Rows are points. Two turns around zero, p and q, are shown by what they do to some points. Write where each new point lands after one turn and then the other. Backwards means that the second turn is done in reverse. Each puzzle has new turns, and all numbers are rounded.

Turn p:
-0.5,-3.9,0.8 -> -3.1,-2.4,0.6
2.0,-1.1,2.2 -> -1.7,0.8,2.6
1.8,6.9,-1.7 -> 6.0,4.2,-0.3
-7.0,-2.8,1.9 -> -5.2,-1.3,-5.6
-1.0,-1.7,0.5 -> -1.7,-1.0,-0.4
4.7,2.6,-3.6 -> 5.6,-0.1,3.2
Turn q:
-1.8,3.8,2.1 -> 3.0,-0.7,3.5
2.0,-2.9,2.4 -> -4.2,-0.5,0.8
-3.7,4.8,0.7 -> 5.2,0.5,3.1
4.4,-3.8,-3.3 -> -3.7,-1.3,-5.4
4.2,-2.3,1.5 -> -4.3,-2.6,-0.6
-5.0,0.3,-3.4 -> 3.8,4.5,-1.4
Where do these land?
p, then q: 2.0,-6.1,3.3 -> -1.0,5.3,4.8
p, then q backwards: -2.2,1.9,2.0 -> -1.1,-2.7,-2.0
p, then q backwards: -0.1,-2.2,-3.0 -> 2.8,2.5,0.1
q, then p backwards: 0.3,6.3,-2.3 -> 1.1,1.3,-6.5

Turn p:
2.0,-4.3,-0.7,5.2 -> -3.6,4.7,-3.8,0.5
-2.8,-2.8,-1.0,0.2 -> -1.5,-1.0,-1.5,3.3
4.9,1.9,0.7,-0.5 -> 2.6,3.0,1.2,-3.3
-4.0,0.8,-1.3,2.2 -> -2.6,-3.5,-2.0,0.0
-4.5,4.3,-0.1,-1.6 -> 0.1,-6.2,1.4,-1.0
4.8,-4.4,6.0,-2.6 -> 0.4,6.9,5.6,2.5
-0.5,4.5,-3.5,-2.9 -> 4.5,-4.1,-0.8,-2.0
Turn q:
0.0,4.0,-3.0,-3.2 -> -1.7,4.0,4.0,-0.9
2.6,-1.6,3.1,-2.2 -> 4.1,1.0,-0.8,2.3
-6.3,3.4,-0.5,4.3 -> -7.8,-2.8,-0.1,0.9
6.5,-4.4,1.8,0.9 -> 6.4,0.6,-4.7,-1.5
-2.7,-1.4,-1.3,0.2 -> -0.9,-2.7,1.6,-0.7
Where do these land?
p, then q backwards: 0.9,1.0,4.7,-1.3 -> -1.7,1.1,-3.0,-3.6
p, then q: -0.3,-3.7,2.7,-4.1 -> -1.9,0.0,-5.5,1.9
q, then p: -2.1,1.7,-1.2,9.6 -> 1.1,-6.1,-4.4,6.6
p, then q: 2.4,-0.4,-3.2,-0.5 -> 0.2,2.9,0.0,-2.8
p, then q backwards: -0.8,1.4,-3.0,-3.8 -> 0.5,-4.5,2.1,-1.0
